Every row gives one point. Examples show where two turns around zero, p and q, send a point. Write where each new point lands after one turn and then the other. Backwards means that the second turn is done in reverse. Each puzzle has new turns, and all numbers are rounded.

Turn p:
-20 -31 => -20 -31
-23 -2 => -23 -2
-12 -29 => -12 -29
8 16 => 8 16
46 45 => 46 45
Turn q:
20 -13 => 24 0
8 -26 => 21 -17
-49 17 => -50 -13
46 -3 => 40 23
-25 25 => -35 7
Where do these land?
q, then p: -16 38 => -34 23
p, then q: -29 -18 => -14 -31
p, then q backwards: 9 16 => 16 9
p, then q backwards: 36 -36 => 11 -50

Turn p:
-9 26 20 => -8 32 7
-33 -19 5 => -4 -12 36
70 -7 -4 => 40 -6 -58
-28 -1 -21 => -28 -16 15
Turn q:
-11 14 -41 => -32 2 -31
59 -19 -13 => 44 34 -30
-29 -20 24 => 5 -36 22
-3 44 9 => -29 25 23
-17 -19 21 => 11 -26 17
Where do these land?
p, then q: -21 -17 -8 => 16 -18 14
p, then q backwards: 35 13 -9 => 15 -13 -33
p, then q backwards: 27 50 -18 => 15 19 -55
q, then p backwards: -15 -23 0 => 7 -22 -15
p, then q: -53 -15 -14 => 14 -39 39
q, then p: 28 -8 49 => 37 37 -23

Turn p:
-36 64 12 -33 => -78 14 -3 20
24 18 22 39 => 23 41 -14 22
31 -46 20 22 => 59 1 21 5
-33 -7 -12 -19 => -22 -34 -1 -1
-14 -14 -28 -3 => -1 -27 -13 -17
28 -14 -15 -7 => 17 5 9 -29
Turn q:
19 27 10 1 => 14 28 -8 -12
-13 12 -38 -25 => -34 -8 -33 -9
-16 -36 -36 -22 => -26 -50 -12 0
21 13 9 49 => 39 24 -4 31
-51 -20 21 -29 => -47 -14 43 -7
39 4 34 26 => 52 20 14 -2
Where do these land?
p, then q: 16 -33 -5 -9 => 19 -9 13 -29
q, then p: 16 19 35 -11 => -26 28 22 -2
p, then q: 7 -21 40 10 => 41 18 11 8
q, then p: 25 33 -25 22 => -4 18 -35 -35
p, then q backwards: -64 1 -45 -11 => -15 -31 -62 -35

Turn p:
-18 15 -9 -13 16 -6 => 1 6 13 -29 -5 0
11 -42 -10 -97 -8 -8 => 99 24 16 -2 8 -29
11 19 35 2 -1 13 => -4 -21 21 19 -8 24
2 16 7 23 -17 -63 => -41 10 30 9 42 -24
-12 -32 -8 26 21 23 => -2 -15 -48 -14 3 12
16 11 -17 29 12 21 => -24 14 -23 4 -16 23
-10 14 3 29 -22 21 => -29 -19 -8 12 -25 -6
Turn q:
7 78 2 -3 67 8 => -12 -25 30 17 74 -57
19 -15 5 11 14 22 => 17 -32 7 -3 -4 7
15 42 -29 -4 -19 13 => 16 25 15 23 40 14
18 -14 8 23 -21 -21 => 15 11 10 14 -37 -1
13 -32 -1 -6 21 -31 => 19 -2 -10 -28 -25 -28
-76 7 -20 -7 -20 14 => -48 17 -55 14 20 26
-36 -28 -5 -6 -11 25 => -19 -11 -35 -9 -5 33
25 -6 20 -16 -13 -9 => 5 10 29 -18 -16 4
16 -32 20 9 -16 -21 => 9 4 9 -9 -47 1
Where do these land?
q, then p: -13 -1 -3 -7 -30 48 => 10 -20 -31 -10 -37 22
q, then p backwards: -12 3 19 -13 -13 -40 => -3 28 -38 4 -13 -7
q, then p: -30 12 25 13 -8 10 => -15 -28 -16 -20 -5 -17
q, then p: -26 -50 -11 -8 -11 -3 => 16 27 -10 1 -38 -31
p, then q backwards: 14 25 -45 -16 60 -20 => 6 -5 -14 -68 -46 -13
q, then p: 13 18 49 -2 3 3 => 6 -48 14 1 18 -7
q, then p: 54 -6 -34 33 -1 2 => -8 23 -11 57 17 31

Turn p:
12 13 -4 77 41 -17 => 14 26 -45 56 44 -16
3 -13 11 4 -29 -31 => -26 -10 -10 -2 -18 -31
-12 -25 11 2 -11 74 => -17 -11 59 26 8 43
11 -22 -22 -33 -23 -6 => -14 -25 15 -40 3 -10
-3 72 -30 -36 4 17 => 17 26 -27 -49 -6 60
7 -1 30 -19 15 -5 => 25 -15 2 7 -25 -3
-19 -25 3 5 2 -32 => -1 11 8 1 -5 -43
Turn q:
24 0 14 -24 10 17 => -6 -30 -16 -6 -19 -13
14 -12 -46 13 -25 -31 => -19 50 -28 2 23 1
15 42 20 24 -44 -33 => -7 20 23 -50 38 -33
-8 -4 -16 40 40 -12 => 49 31 -4 13 -8 7
-5 -14 35 16 -48 10 => -36 10 44 -25 -15 -2
-36 -29 32 -34 34 17 => 4 -43 25 50 -28 5
-4 17 -39 -34 34 32 => 16 -38 -45 15 7 35
Where do these land?
q, then p: -13 50 4 -3 12 -24 => 46 -26 -9 7 13 -18
q, then p: -15 -2 -38 -21 15 -38 => 17 24 -23 20 44 -1
q, then p: 60 -40 21 -31 -2 32 => -62 20 22 -42 -7 -32
q, then p backwards: -25 -33 -25 16 -54 -17 => -47 11 -22 35 -28 31
q, then p: 15 11 -14 13 0 -11 => 13 1 -14 -19 6 7
q, then p: -32 40 -16 -9 30 30 => 15 -45 27 18 36 13
p, then q: -8 -27 40 25 -41 -10 => -5 40 52 8 18 8
p, then q backwards: 18 0 28 9 39 38 => -47 1 -10 -5 42 6

Turn p:
3 6 21 -32 24 -6 -15 -6 => 18 12 21 -3 24 9 -26 11
-31 -40 12 -24 3 17 10 -16 => -35 -29 15 0 13 4 -23 31
-13 -4 24 -36 -16 -2 -25 -1 => 21 -9 10 -4 -1 -12 -34 32
-10 32 -26 17 -43 33 12 10 => -2 -10 -44 5 -53 13 -1 -13
-8 59 4 87 -9 -28 49 11 => -21 25 -4 -17 -51 -23 24 -97
25 31 -32 36 -24 -2 21 -40 => 11 -28 -39 6 -3 4 21 -60
-17 -31 31 -24 22 7 -25 -7 => -8 0 32 17 24 -8 -28 35
24 -41 12 -29 26 45 -45 9 => 12 5 22 50 23 24 2 61
-12 46 -59 42 7 -28 22 5 => -18 33 -56 -26 -5 -5 23 -55
1 -46 15 -12 -8 -21 -31 10 => 7 -7 20 2 15 -36 9 44
38 -12 -3 -25 17 -15 26 24 => 14 5 23 -31 14 29 33 11
Turn q:
8 0 -16 -22 6 33 -17 -8 => -8 13 -30 -14 20 12 15 -12
-6 -15 16 -47 20 -19 16 -15 => -19 11 17 -42 8 -34 -12 -8
14 -18 2 1 52 39 -7 25 => -14 -27 -20 -22 36 5 36 32
-76 22 -13 46 17 16 -18 7 => -64 -14 4 49 -7 46 -13 22
0 -2 14 -5 -34 -6 46 -3 => 15 -4 23 -18 -45 -3 2 -21
-35 54 -54 60 -4 -22 -8 15 => -25 15 -9 92 -35 11 3 26
33 -23 -2 -6 -25 0 -25 45 => 44 -23 -44 -8 1 -7 -15 11
24 -50 13 -17 -10 -18 21 -37 => 21 -16 27 -26 15 -34 -2 -48
37 31 38 -9 -23 -23 -8 -29 => 49 45 32 -9 6 3 -15 -3
Where do these land?
p, then q: 26 56 -13 23 -46 25 12 49 => 48 25 -21 7 -47 19 22 -58
q, then p backwards: -14 -46 -1 8 53 -56 -39 -14 => -37 -46 24 -2 21 -23 -34 -62
p, then q: -7 -22 -26 -49 12 -34 -36 -26 => -18 -2 -29 -3 32 -46 12 49
p, then q: 7 1 13 -35 53 -4 -3 -21 => -15 8 4 -17 45 20 15 38
q, then p: 38 8 -11 14 -39 57 7 34 => 2 -42 -28 1 -14 54 46 5
p, then q: -44 -30 19 -26 13 -27 -32 18 => -5 10 -11 -2 -1 -16 -45 60
q, then p: 28 2 25 9 -37 -5 19 3 => 41 -29 16 8 -7 11 17 1
p, then q: -16 6 2 38 -16 38 34 -15 => -15 -21 10 19 -8 28 -16 -51
q, then p: -7 32 6 15 -9 19 -4 -22 => -4 -2 1 23 -26 22 -15 -19
p, then q: -12 -7 -13 3 17 -13 42 -6 => -41 7 6 -24 2 3 -5 -15
